Rows are points. Two turns around zero, p and q, are shown by what they do to some points. Where does a point land after both, in the order given? Backwards means that the second turn is done in reverse. Each puzzle has new turns, and all numbers are rounded.

Turn p:
[ 5 19 31] => [ 25  19 -18]
[12 10 -9] => [ -4 -10 -14]
[ 19 -43  10] => [ 26 -26  31]
[ 6 21  4] => [  2   5 -21]
[-41  -7 -36] => [-49  11  22]
Turn q:
[-42   1  -3] => [  1  30 -30]
[ 1  8 38] => [-11  24  28]
[ 12 -13   5] => [-13 -11   7]
[ 29   5 -40] => [ 25 -43  -5]
Where do these land?
p, then q: [ 19  27 -22] => [  2 -13 -37]
q, then p backwards: [ 22 -10 -14] => [ 20 -12 -15]
p, then q backwards: [11 -5 47] => [ -8  46 -14]
p, then q: [-40  18 -36] => [ 16  46 -30]
q, then p backwards: [ 3 -7 21] => [-19  -6 -10]
q, then p: [-14 -22   5] => [-23  12   4]

Turn p:
[  2 -11   2  11  -5 -12] => [  3  -1   6  13  -4 -14]
[  0  -9  18 -12   0  15] => [25 -2 -2 -8  6  8]
[19  0  7 -3  0  7] => [  9   1 -15  10   2   7]
[ 0 -1 -4  7  8  6] => [-3 -7  5  4  0  8]
[ -3 -14  -8  18 -25 -16] => [ -1   5  10  12 -24 -25]
[ -8  -1  -2  -4   8 -12] => [-7 -4  5 -5 10 -9]
[-4 26  0 -1 11  6] => [-15  11   0  -7  11  18]
[ -7  10 -14 -18   2   5] => [-11  -3  -9 -21   0   5]
Turn q:
[  1  16  -7 -14  -5   6] => [ 12  12   3   5   5 -15]
[-19   2  -1   2   3   4] => [  3   7 -17   2   0   5]
[  3  14 -18  -1 -13  -1] => [ 12  -7  -2   9   9 -19]
[ -5  -3  13  11  13 -17] => [-22  -1  -3   5   3  15]
[-4  2  0 10 15  5] => [ -4   2  -6  11 -12   7]
[  8 -16  12   4  -3  -9] => [-12 -10   8 -13   1   9]
[  0   4 -20 -14  -2   5] => [23  2  3  7  6 -5]
[ 15 -19  22   3  -9   7] => [-12  -6  13 -27 -12   2]
Where do these land?
q, then p backwards: [ 5 -6 10  3  0 -2] => [-8  4 -9  0  2  2]
p, then q backwards: [ -2   0  -2   7 -10  -1] => [5 5 4 0 6 8]
p, then q: [ 8 -2 -8 -7 -6 -5] => [ 7 -8 -2  3 11  1]
q, then p backwards: [-35   2 -10  -2 -11   7] => [ 23   4  13 -27  -6   3]
q, then p: [  8   5   3  -1 -11  12] => [  0   7  -7  -1   4 -16]
p, then q: [ 6 -7 -4 -1 -7 -4] => [  0 -10   0   0   8  -2]
p, then q: [  7   9  -6   5 -10 -14] => [ -3  -3 -15   9  12  -6]
q, then p: [ 4 -4  3  5 48  5] => [ 12  25  16   5 -27  25]
p, then q: [ 0  3 12 -9  8  2] => [ 3  6 10  9 -8  5]
